Each point is reached from the start by the listed moves, each made once or not at all, plus a little noise. Is the number of moves made odd or even? Then give how often each move was made.

Moves:
(1): [-5 25  3 10  8]
(2): [-22   1   7  29 -11]
(3): [ 12  -7  27 -18  -5]
Start: [-21  32  17 -13  13]
Points:
[-15  50  52 -22  19] -> even (1, 0, 1)
[-30  60  23  -4  20] -> odd (1, 0, 0)

Moves:
(1): [34  3  0 16  5 -4  7 -5]
(2): [  8   1 -11  11 -11   7 -29 -12]
(3): [12 -5 16  0  4 11 -2 15]
(4): [-4  3 -2  1 -9 -9 -5 25]
(5): [  3   2 -14  17   5  16  -4   5]
(6): [-11  -1   9  15  -5  13  14  -2]
(7): [ 1 17  9 -6 -6  3 13 -4]
(8): [ 1 -6 -2 -4 -5  6  2  9]
Start: [  4  -5  -5   5 -12  13   2  -4]
Points:
[  3  -5 -21  49 -24  50 -17 -13] -> odd (0, 1, 0, 0, 1, 1, 0, 0)
[ 60   4   7  23 -25  37  -7   0] -> odd (1, 1, 1, 0, 0, 0, 1, 1)
[ 55 -10  -4  30 -28  25 -25  28] -> odd (1, 1, 1, 1, 0, 0, 0, 1)
[ 47  14  -8  28 -24  20  -8 -25] -> odd (1, 1, 0, 0, 0, 0, 1, 0)

Moves:
(1): [ 12   6  -6  -1  -9  -2   2   9  -8   6 -10  10   5  -8  11]
(2): [ 10   9   0   3  -9   0   1 -10   0   4  -5 -11  -1   1  13]
(3): [ -9  13   2  -6   0  -2  29 -11   5 -11   4  -3 -10  -1   5]
(4): [  0  22 -10  16 -11   6  10  -1 -18   0   4   2  14  -8   4]
(5): [  0   6  10   6  16  -1   6   0   3   3   5   6 -12  -8   2]
(6): [  2  -9   6   3  -2  12  -1 -18   2   1   7   1  22 -11  -5]
(7): [ -5   5 -17  -9  18  -8   5  -4  12  12  -5 -19  11   1   6]
(8): [ -4   1   2 -12  -4   8  -1   4  18   4   5   9  -2  -3   6]
(9): [ 20  -2   0  14   3  -3   8  13  12 -12  -6 -25   5   5  -7]
(10): [ 5 -4  8  1 -6  1 -3  2 -7 17 17 -9  0  5  8]
(11): [ 11   4   7  -6  -3 -14  -2  -3   8  -9  13   1  11  -2   9]
(12): [  3   4 -17  -7  -3   0  14 -18  10   3  15  21  -9   4  -8]
Start: [ -8 -20   9  -8   7   1  -5  -2   1   9 -12  -4   1  -3   3]
Points:
[ -7  18 -16  -9   1   9   9 -14  12  28 -14 -23  21 -10  33] -> even (0, 1, 0, 1, 0, 0, 1, 1, 0, 0, 0, 0)
[  1  15 -15  -9 -19  15  18 -27  10  21   6  14   3 -10  18] -> even (0, 1, 0, 1, 0, 0, 0, 1, 0, 0, 0, 1)
[ 20  15   7  29   8   4  19   0  -2   3 -14 -32   8 -12  15] -> even (0, 1, 0, 1, 1, 0, 0, 0, 1, 0, 0, 0)
[ 31  21  -9  12  21 -21  21  11  10   9 -11 -29  36 -24  26] -> even (1, 0, 0, 1, 1, 0, 1, 0, 1, 0, 1, 0)
[  9  18 -11  13   7   6  46 -34  14   2 -13 -60  42 -16  21] -> even (0, 1, 1, 1, 0, 1, 1, 0, 1, 0, 0, 0)

Moves:
(1): [  6  -3   0 -11  -3  -2  -6   6   4 -12   4   4   1   3  -1   3  -1   5
  -4  -1   5  -4   3]
(2): [ -3  17   7   2  -2   4   4   5   4   3 -11   6  -3   4   8   5   1  11
  -7   1  -5  -8   4]
(3): [ -8   2   6   6   5   9  -1   1  -9   0   8  11  -7   2 -12  -3   0   0
   8   5   0   0   0]
(4): [ 5 -8  3  0 -8 -4  0  2  2 -5 -5  5 -3  4 -2  1  3  7  0 -8  2  2  1]
(5): [-4 -2 -3 -6  7 -5 -8  0 -4  0  5  2 -1 -2  3 -7 -3 -2  1 -6 -3  1 -7]
(6): [  0  -2  11  12   0   3   4   7  -1  -2   7  -1  -4   1   7 -12  -7   5
  -5   3   5  -2   3]
(7): [ 14  -5  -9 -12   4 -10   2 -10   4  -8   5   1  13  -3   6  -3   5   6
  -7  -6   6   4  -9]
(8): [ -2  -3   5  -8 -14   6   7  -5   4  -5   6 -10  -3   0   2   8  -3  13
   1  -7   5   2  10]
(9): [  1  -1   1  -4  -5 -15  -5 -15  16   3   6   0   3  -2  -4  -3   3   4
  -6  -4   1  -6   7]
(10): [  9  -7  -7 -10   5   3  -1  -8  11  18  13   6  -3   8  15   6  10   6
  -3   3 -12 -10  -6]
(11): [  8  11 -12   7 -18   0  -5   1  -2   2  -4  -9   7  -7  -5  -1  10  16
   5  -2  -2  -5  12]
(12): [ -4  -4 -11  -1 -12   2  -3   4   3   7  -3   8   9  -2   4  -2  -4  -6
 -10  -2  10  17  -1]
(13): [-15   9   5  -7   1  -7   3  -1  -6  10  -5   4  -3  21   5  10  10  -9
   4  16  -9   3  12]
(14): [  9   7  -6 -12 -16  -5   0  -5   4   5  -3   4  -1  10  -7  -7  -1   2
  -9  -2   2  -8   1]
(15): [ -7   3 -21   4  -3  -3  -6 -14  16  -9   3   5   7  17  -1   6  12  -5
   0 -11 -12  -3  -4]
(16): [  0  -2  -9  -5  -1 -16 -12 -13   4 -16   0  -6  -1   3   1   5   2   3
 -11  10  -1   5 -10]
(17): [ -8 -11  -7  -5  -2  -3   6   3   9  -3  -6 -15  -1  -4 -13   0   0  17
  14  -2  16   4  -2]
(18): [  0  -3 -11  -1  -5  -4   9  -5   1  -1  -3   4   2  -6   2   1   2   0
  12   5  -1  -2   0]
(19): [  1  -1   0   0   3   2  -3   1 -10  -1  -1  -1   7  -5  -8  -4 -13  -2
   9   7 -11  18   2]
(20): [  8  17 -11  -1  -5 -14 -11  -4  11   6   5   0   0   5  -2   2   6   0
  11   2   0   4  -2]
Start: [-14 -17 -18  17 -10   5  12 -13  13 -14  -6   8  -1  17  -3  -2  -5  -1
  -6   3   7  -5   1]
Points:
[-15 -20 -52  28 -60  -7  -4 -27  42 -30   9  31  14  30 -15 -15  10  23
  -4 -14  15  -8  21] -> odd (1, 0, 1, 1, 0, 1, 0, 0, 1, 0, 1, 1, 0, 0, 1, 0, 0, 1, 0, 0)
[ 11   3 -50  -8 -39  -9  -4 -14  35   8   6  42   4  34  15 -19 -12  17
 -12  10   1  -1  -1] -> even (1, 1, 0, 0, 1, 1, 0, 0, 0, 1, 0, 1, 0, 1, 0, 0, 0, 1, 1, 1)
[-30 -12 -48   6 -46 -10   2 -13  36 -14 -10  20   9   6 -22  -9   5  46
   9   0  26  -9  15] -> odd (1, 1, 1, 0, 1, 0, 0, 0, 1, 0, 1, 1, 0, 0, 0, 0, 1, 1, 0, 0)
[-38 -18 -24  14 -17 -15  -6 -22  28 -25   0   9  -1  13 -14 -24 -25  30
 -11  12  20  23  -2] -> odd (0, 1, 1, 0, 1, 1, 0, 0, 1, 0, 0, 1, 0, 0, 0, 1, 1, 0, 1, 0)

Moves:
(1): [ 14  10   6   1  19   6  -4   1   1   4  -5   2  -4  13   1   9   7   0
   4   4   5 -11  -9  11  -2  13  -8]
(2): [ -1   2  -1   9  -2  -3   4  17   3  10   5  -1   4  16   3  -7  -7   2
  -3  -4  17 -13   7   2  13  -5  -7]
(3): [ 13   4   6   1  -1 -16   1   0  -4  -7   5   6  -2   7 -11   7   1  -2
 -11   7 -11  -2 -18   0  -3   1   2]
(4): [  2   5  -3   4   8   8  10  -9  -1  -3   2   5  -6 -10   7   2  -7   6
   5  -2  -2  -3   2   0   2   1   4]
(5): [ -6   3  -1 -13   7  -9  -1   2 -10   8  18   5   3   1   1   3  -1  -3
  -5  -3   5   6  -4   5   5   7  -6]
(6): [-11 -11  -2  -6  -6  19  -2  -1  21 -10   1  -2 -14   8   8   8   1 -10
   5   1   6  -8   6   4  -6  15   4]
(7): [  6  -5  -1   4  15  10  14  10 -23  -6   2  14  12   3   4  -8  -5  -5
  13  -6   6   5   6   5 -17   8  -2]
(8): [  7 -12  -5 -14   1 -13   1  -6  -4   6   1  14  15  -4   9 -16 -10   0
   1  -1   5   5 -10  -3   7  -1   5]
(9): [  1 -10   2  -4   0   8  24   4   2   4  -7   6 -13  -9  -1  -3   4  -8
 -22   2  -7  -3   0 -13  18   5   6]
(10): [ 1 -1 16  4 -2 16 13 -1  7  9 10  1 14  6 -7 -7  0 -3  7  4 -2 -7  6  6
  4  1  8]
(11): [  3   6  -3  -4   2  -7  12  -7  14   5   0  -2   1  -2   9   3 -11  -5
  -9   0   6  -9   0  -2  -7  -6  -5]
(12): [  4  10  -4  -6 -11 -11 -15  -1  -6   9  -6   4  -1   2   9  -6   1   3
   0  -3   4 -10  23  -1  -8   4  -4]
(13): [ -1  -1 -11   2  -2  -6   4   0  18   3  -8   8  14  -1  -3   9 -13   0
  -7   7 -10   2  -1   3  -5  10  -1]
(14): [-4 -4 -6 -3 -4 -7  9  1  5  2 -2 -4 -3  0  1 -6 14 12  2  3  1 -6  6 -1
 -5  3 -5]
(15): [ -7 -19  11  -1  11  12 -13   2  -5  -6  -1  11   3   5  18 -10   5  -5
  -3   2 -11  -3 -15  -6   0   0  -5]
(16): [  3  -2   0  11   0  -1   5   1  -7  -7  -4  16  -6  -1  -1  10  14  -6
  17  10  15 -14  -2  15  -1  -7   7]
(17): [-1  2  4 -4 -8  7  9  5 -2 -6 14  4  4 -6 -5 12  7  3  0  4 15  9  2 -1
 -3 10 -2]
(18): [-12   4   7  -5  -4  -1   5 -12  13 -14   3  16  13   0  -7  -6  18   5
   2  -4  -2   3  -5  -4   2  -5 -14]
(19): [ -5   6  -1  10  11 -22  -8  -5   7  -6  10  -7   8  -4   3   1   2  -8
   5  -4  -1   2  15  -1  11  -2   0]
(20): [  6   5 -13   9  -8   2  11   8  -3   0  -8  -2  -1   2   3  -4   9  -9
  -2  12  -7   3   2  -8   3   3   1]
(21): [ -4   0  -4  -5  11   6  -1 -16  -2  -6  -6   8   4   8   7   3   4  -9
   7  15   3  -9   6 -14  12   1   9]
(22): [ -7   9   7   9 -11  -4  -9 -11  -4   6   0  -3  -7   1   0   5 -13  -1
  -2 -10   9  14  -6 -13  -4  -4  17]
(23): [ 8 -5 -3 -7 -7 -1  0 -3 -4 -1 -7  4  7  6  3 17  3  9 12  4 -8 10  7 14
  7  0 11]
(24): [  2  -3 -14  -6  -6   4  -1  -1  -5  -6   5 -14  13  -9   4  -2  10  -3
  -9   1   2   5   7   8  -3  -3  18]
Start: [ -4  -6  13 -12  16  -7 -15  21   6  -7  -2  18  -3  12  -8  -5   5  -2
  -4  -9   4  10   9 -14   7   3  -8]
Points:
[ 14 -12  -5   3  14   1  13  54 -18  -3 -10  32  18  37   4  -7   6  -5
  14  -1  13  13  30  -2  14  10  -5] -> even (0, 1, 0, 0, 0, 0, 1, 0, 0, 0, 0, 0, 0, 0, 0, 0, 0, 0, 0, 1, 0, 0, 1, 0)
[ 12  16  15  -3  25 -47  -8  32  16   5  19  45  30  47  12  37  -7 -18
 -27  10  11  20  -8 -11  21  29 -10] -> even (1, 1, 1, 0, 1, 0, 0, 0, 0, 0, 1, 0, 1, 0, 1, 0, 1, 0, 1, 1, 0, 1, 1, 0)
[  9 -20  20 -11  36  28  35  20   8 -27 -11  58 -21  42  25  10  26 -40
 -21  26  16 -11 -10 -53  -7  48   2] -> even (1, 0, 1, 0, 0, 1, 1, 0, 1, 0, 1, 0, 0, 1, 1, 0, 1, 0, 0, 1, 1, 1, 0, 0)
[-15  -8  -3  -5  31   4  -3  34  10 -22   8  43  17  44  52 -16   9 -44
   9   9  41 -23  60 -37   4  29 -18] -> even (0, 1, 0, 0, 0, 1, 1, 0, 0, 0, 1, 1, 0, 0, 1, 0, 1, 0, 1, 1, 1, 0, 0, 0)

Moves:
(1): [-13  -2   5   7  -1  -3   6  -4   5   6 -12   1 -10 -12 -14  -9  -1   5
 -12 -10  -7  -2  10   1  -2   2 -11]
(2): [  4  -1   7  -1 -12  13 -19 -13  -2   1  16   7  -8  -4   9   1   4   1
  -5 -16   3  -1  -5  -2  14   5  -5]
(3): [  8 -11   1  -3  -2  -4  -6  -4  -4  -8  -3  -6  -2  -2  -1 -16 -10  -3
   6   6  -5   3   2 -11 -10   3  -6]
(4): [-6 -3 -2 -1 -1  3  8 11 -3 -2  0 -5 -9  4 -2  3  2 -6  0  1 -8  5 -2 -6
 -7  8 -3]
(5): [ -2  -3  -8   2  -4  11  -7 -11   3  -6   5   3  11   4  17   0  10   3
   6 -11   7  10  -2   0 -11   0  10]
(6): [  8  -4  -9   0  -3  -1  11   5   4  -8  -1  -1   0   3  -9  -4   6   0
   4  -9 -11   4   1   4  -1  -4   4]
(7): [ -4  -1   3  -3  13 -12   7 -19   2  12  -3  -1   0  -1  -3   6   4 -13
   6  -4   4   3   2   3  10  13  -5]
(8): [-15   0  -8  -1  -3   5   2   1  16  -2  -3   4  -7  -2   0   8   0  -6
   6 -11   3 -14  11   3  -2  -5   0]
(9): [ -2   5  -4  10   2   5  -1   3  -2  -1   7  -8  11   2 -13   1  -4  -4
   4  -4   1   0   2   3  -6   1   6]
(10): [  0   2  -3 -10   3  11   7   3  -5  14 -13  18   7   0   0   3 -10  -4
  -5   1  -6  15   3   8   0   0   3]
(11): [  8  -7   9   5   0   0 -12  -1 -11 -17  -9   7  14  -3  -4  -1   8   2
   1  -6 -15  13   5  -6   5  -9  -2]
(12): [ -1  -6  -6   1  12   9   1  -3  -1  -4  -1   7 -10   3 -15   5   5  14
   6   6   5  -5   5   1  22   8   7]
(13): [  4   2   6  10   4  13  11   4  13  -1 -14   9  -2   1  -3 -10  -4  -2
  -5   0   7 -17  -1   3  -2  -7  10]
(14): [ -6   4   9 -16   6   4  -1  -2   4  18   1  -5 -10  -6   1  -4   4   8
 -10  -7   0   2  10   3   3   4  14]
(15): [ 8  2 -6  1 -7 15 -1 -9  0 13 -2 14 -3  3  2  0  4 18  2  6 -8 -5  2 -5
 -7 14 -2]
(16): [-12 -12   6   6   1   7 -13  -1   3  18  -5  -3   6  -7   0  -8   0 -21
  18   2   3   3  -4  -1   4  -7  -5]
(17): [ -4  -6   5  -8 -11   2   3   4 -14   1  -3  -1  -4  -3  -9  -1  -7  12
   4  -1   4   2   5   6 -10  -2 -11]
(18): [  7  -5  10   0  -2  16   3 -10  10   0   0  -7  -1  -1   6   4  -4   1
  -5  -3   0   5  -6 -12   6   4   2]
(19): [  3   0   3  -6   1   5   0   8   5  -2  12   3   3 -12  -3  -7  -2 -12
  -7   7  -2  -5  -8   1  -5   2  -1]
(20): [ -6  -2 -12  -3  -6  -2   3   4  -6   3   2  -6  -2  -3  -3  -1   6  -8
 -11  -5   8   2   7   4 -20  -6   8]
(21): [-11  -3  -1  -6  -1   6   1   6   7  -9   4 -12   0   6  -8 -12  17   0
  -3   6  -2  10  12  -1   2   7  -4]
(22): [ 10  12   9  -1  -2   1  -3  -1  -6 -18  -4  -2  -8 -13  -3  15   5  -7
  -8  -2  -6   1  -2  11   2  -6 -11]
(23): [  2   4   4   1  12 -11   9  -2   2  -2  -1   1  -7   3  -4   3   1  -6
  -2   9   2  17 -10  -6   5   3   6]
(24): [ 11  -5   6   2   9   5   1  10  11   6  -7   0  10  -6  -6   5   9 -10
  -6   1   4  21  10   8   0   6 -12]
Start: [ -5  16  -5  -1  -4  -7  -8  -7  -5  -6  -7 -10  14   9  -5   0   4  16
   3   7  -5  11  -9   1  -3  -9   6]
Points:
[-41 -16  -1   9 -18  48 -36 -19   9  -1 -18   9 -15  -4 -36 -13  43  23
  15 -16 -30  14  26 -15  25  14 -19] -> odd (1, 1, 0, 1, 0, 0, 0, 1, 0, 0, 1, 1, 0, 0, 1, 1, 0, 0, 0, 0, 1, 0, 0, 0)
[-16  -2 -12 -14   2  18 -11 -24  23  31  -4 -12  13 -14 -31 -24   7 -17
  32  -7 -21   3  10   3 -16  12  11] -> odd (0, 0, 1, 0, 0, 1, 1, 1, 1, 0, 0, 0, 0, 1, 1, 1, 0, 0, 1, 0, 0, 0, 0, 0)
[  1 -16  12  13  20  60  16   5  18  26 -56  30   9 -20 -50 -14  20 -13
 -24  14 -21  58   3  -8  -6  11   7] -> odd (1, 0, 0, 1, 0, 0, 0, 0, 0, 1, 1, 1, 1, 0, 1, 1, 0, 1, 1, 1, 0, 0, 1, 1)
[-25 -17   9  23  30  41  -1 -49  26   2 -58  17  24  -6 -39 -14   1 -17
  26 -18  -5  42   8 -13  15  -3  22] -> odd (1, 0, 1, 0, 1, 0, 1, 1, 1, 1, 1, 1, 1, 0, 0, 1, 0, 1, 0, 0, 0, 0, 1, 0)
[-27  11  -2 -14  15  26  -8 -10 -11   3   8  -9  -4 -14 -50   8  33 -49
  -5   7  -4  55  -9  18  17  19   2] -> even (0, 1, 0, 1, 0, 0, 1, 0, 1, 1, 0, 1, 0, 0, 0, 1, 0, 0, 1, 1, 1, 1, 1, 0)
[ -6  28  13 -15  -9  44   7 -34  -9  17 -28   5   0 -12 -21  13   2  42
 -23 -17 -18  55   3   9 -23  11  11] -> even (1, 0, 0, 0, 1, 0, 0, 0, 1, 1, 0, 0, 0, 1, 1, 0, 1, 1, 0, 0, 0, 1, 1, 0)

Moves:
(1): [ -8 -17   0  -1  -8  -8 -17  -2  -8   2   1  19   4  21  16  -4   9  -2
   3  -1  -8   1  10 -21  17  -7   9]
(2): [-10  -2 -14   3  -1  -3  -6  -7 -12  -8  12   8 -10  -1  -4 -10 -10  -6
   2   0   2   5  -3  -4  -8  10   9]
(3): [ -5  -5  -2   1   1   0  -2  -7  10   6   1   4   7   3   1  -1  -6  -1
   7   6 -12  -5   4   2   1  -5  -5]
(4): [ -5  -3 -14  -2 -11   6   6   6  -2 -14   4  -3  -7  -3  -3  -1  -6   4
 -11  -2  14  -5  -8  15   4   3   0]
(5): [  5   8  -3 -16   8  -4   8   4  -3  -7   3  -4   1 -17   9   2  13  -1
  16   5  -8   7  18 -18 -11   1  -1]
(6): [  1  -5  -3  -5  -1   6   8   3   3  -6 -10   2   5   0 -11   2 -19   5
  12  -6  -2   0  -1   2   2   5  -6]
(7): [  7  -9  -6  10 -17   2  -6  -3  -3  -1  10  20 -14  10   6  -9   8   3
   9   0   1  -6   1   6  13   0   6]
(8): [ -7  16   2  -9  -4 -16  -6 -12   2  14   8 -21  22  -5  14   4  19   5
   8   7  -4   7  -4  -2  -5   9  -1]
(9): [  0 -11   1   6  -7  -6   2   0 -19   4  13  -3 -11  -4   7  -2  16  -1
  -8 -11  -9  -2  -7   5   1  -3  13]
(10): [  3  -4   3   8  -4  -1  -2   5  -8  -9   7   4  -6  -1   0   2 -16   0
   2   8  -2   0  -5   0  -6  -3  -3]
(11): [  8  -1   3  -3   1  -6 -12   1   4   2  10  -7  14  -7   0  -4  17  -8
 -12   0  -6   8  -1  -2  -6   9   4]
(12): [-16   1   3  13  -4   1  -4  -5  -5 -18   7 -11  19  -6   3 -15 -10  -5
  29 -17  -5  16  -3  -7 -11   3  -5]
(13): [  2   4  -8   4  -5  -6  -5   1  -4   2  -1  -5  -9  -2   1 -10  -3   3
 -11  -3  -3  -4  -6   4 -13  10   1]
(14): [-4 -2  4 -2  3 -2 -6  0 -6  1  1  5  3  8  4 -4  6 -3  0  3 -9  1 -2 -2
  5 -2 -8]
(15): [ 20  -4   1 -22   0   3   5   7   7   3   4  -7 -16   3  10  -4   1  -4
   7   2  -1   9  16   3  11 -11  11]
(16): [ 3 -4  4 -2  8 -3 10  7  3 -2 -7  4 -1  3  2 -3 -7  3  3  1  5  7 12  1
  4 -5  8]
(17): [  6  -6  -2  -5  11 -16  -3 -11   4 -16   4   3   2   1   2   4   0   4
   9 -10   4   2   3 -11   4  -6  -3]
(18): [  1   2   2  -5  -2  -2  12  11  11  13   3   2   0  -5  -9  -3  -2  10
 -10  10  10  -3  -8  -1  -6  -7   8]
(19): [  9  -8  -4  19  20   5  -1   6  -4  -1   6 -10 -15  -1  12 -10   3  -1
   4  11   0   5  -1 -10 -12   3  21]
(20): [ -2   6  -7  12  -2  -6   0  -5   2   6   4 -11   0  -5  -8  -8   4  -7
  -1  14   1   2  -2  -6  -8   4   2]
(21): [ -1   3   2   4   4  -1  -1 -12  -8  -4   6  -3  10  -3  -3 -12  -4   3
   7  -2  -6  -3   3  -9  -9   4   3]
(22): [  7   2 -13   1   7  -2  -6   6  -7  -3  -5   3  -2  -9 -11   3   0   1
   1  -3   4   2   3   0  -1 -15   9]
(23): [ -4   6   1  10  -8   4  -2 -12   5   1   3  -8   0  -6  -4   2   2  12
   0   3  -7   4  -4   2  -3   0  -6]
(24): [ -1   6  -4   0 -15  10   6  -5   9   3  -6  11  14  12 -14  10   3  -6
 -15   0  -4  -5 -15  10   2  -6 -11]
Start: [  7   7   2   6   6  -1   1   0  -3  14   1  -2  19  -2  -2  -5  10  -9
   7  19 -16  -2  -3 -12   0   1   1]
Points:
[ -1 -35 -38  17  11 -10  -9  -8 -33 -36  19  12  40   4  10 -21  20 -12
  53  -7 -53  14  -3 -46   1 -30  11] -> even (1, 0, 1, 1, 1, 1, 0, 0, 1, 0, 0, 1, 0, 1, 0, 0, 1, 0, 1, 0, 0, 1, 0, 1)
[  0  -2 -60  16 -19 -51 -14 -35 -52 -24  49  -1  12 -22  11 -44  33  15
  46  11 -30  14  12 -43 -11  13  43] -> odd (1, 1, 0, 1, 1, 1, 1, 1, 1, 0, 0, 0, 1, 0, 0, 1, 1, 0, 0, 1, 1, 1, 1, 0)
[-16  14 -39  -3 -25 -16 -11 -15 -19  17  24  16  48  -1 -18 -15  21   1
 -11  29  -7  -3 -22 -25  -5  -8  24] -> even (1, 1, 0, 1, 0, 0, 0, 1, 0, 0, 0, 0, 0, 0, 0, 0, 0, 1, 0, 0, 1, 1, 0, 1)
[ 50 -17 -25  15  -2 -32 -20 -18  -8  14  47  -8  24   3   7 -20  44 -21
  30  42 -54  18 -18 -18   3 -23  27] -> even (0, 0, 1, 0, 0, 1, 1, 1, 1, 1, 1, 0, 0, 1, 1, 0, 1, 0, 1, 1, 0, 1, 0, 1)
